Rows are points. Each copy is the shape, with its points in the same order, stretched, turned, moved and blurred by noise. Say if it was mirrored as well.

Shape:
[[ 65 -24  50]
 [ -5  11 -19]
 [ 36  43  25]
 [  1  61 -10]
 [-19  10 -50]
 [-34 -15 -29]
 [  8 -35 -45]]
Copy 1, 7 rows:
[[ 95 -29  32]
 [ -2   5 -16]
 [ 52  39  20]
 [  1  59  -7]
 [-29   3 -45]
 [-30 -20 -15]
 [  8 -42 -46]]
Copy 1 is: only turned
Copy 2 (7 x 3):
[[ 61 -42  25]
 [  0   0 -32]
 [ 35  27  14]
 [  1  53 -11]
 [-19  15 -64]
 [-33 -10 -50]
 [ 10 -27 -60]]
Copy 2 is: only turned

Shape (9 x 4):
[[  1  22 -23  50]
 [  4  10  13 -24]
 [-34  -6 -59  33]
 [-31  43  -4   5]
 [ 41 -20  15  -8]
 [ 21  41  35  35]
 [-37 -13 -37 -18]
 [ 62  29  20  -3]
 [ 95   1 -28  18]]
Copy 1:
[[-23  39  11  25]
 [  6 -29 -16  -1]
 [-78  32   5  -2]
 [-30 -16 -21  40]
 [ 33  -7  12 -25]
 [ 36   6   9  45]
 [-59 -18 -13 -24]
 [ 59   8 -16   6]
 [ 49  64  -9 -32]]
Copy 1 is: mirrored
Copy 2:
[[  2  22  -7  46]
 [-20 -31 -18 -27]
 [ 29  38 -42  18]
 [-42  24 -32   0]
 [ 14 -56   6 -16]
 [-40  -8  27  25]
 [ 17  12 -52 -30]
 [-24 -66   4  22]
 [ 29 -82  -7  59]]
Copy 2 is: mirrored

Shape (9 x 6):
[[-32  78  41 -28  -1  17]
 [-40   2 -21 -38  29  30]
 [ 42  30  13  -9 -61 -19]
 [ 38  -7 -43   2 -30  45]
 [ 31   4 -73  28 -15  28]
 [-30 -14  31 -58 -21  25]
 [-56  31 -23  41  -6  36]
 [  6 -17   0   5  62 -26]
 [-10  69 -21  43  16 -70]]
Copy 1, 9 rows:
[[  4  95 -11  -8  23 -46]
 [ 10   2 -74 -21  23  -8]
 [ -9  54  31  -5 -75  -1]
 [ 17   3 -24  -2 -44  48]
 [-16  15 -31  10 -41  77]
 [ 27   5 -46 -17 -21 -53]
 [-19  26 -45  57   9   5]
 [-30 -17   0 -48  34   6]
 [-91  66  33  -9   9   9]]
Copy 1 is: mirrored
Copy 2:
[[-55  87  75  -9   3   7]
 [-65  21  41  -8  33  54]
 [-10  26   3 -11 -61 -25]
 [ -2  -3 -14  -8 -39  58]
 [-25  17 -48  17 -36  64]
 [-40  -7  79 -21  -2  13]
 [-73  31  28  49 -16  48]
 [ -2   2 -15  21  54  -7]
 [-56  72 -44  34  11 -29]]
Copy 2 is: only turned
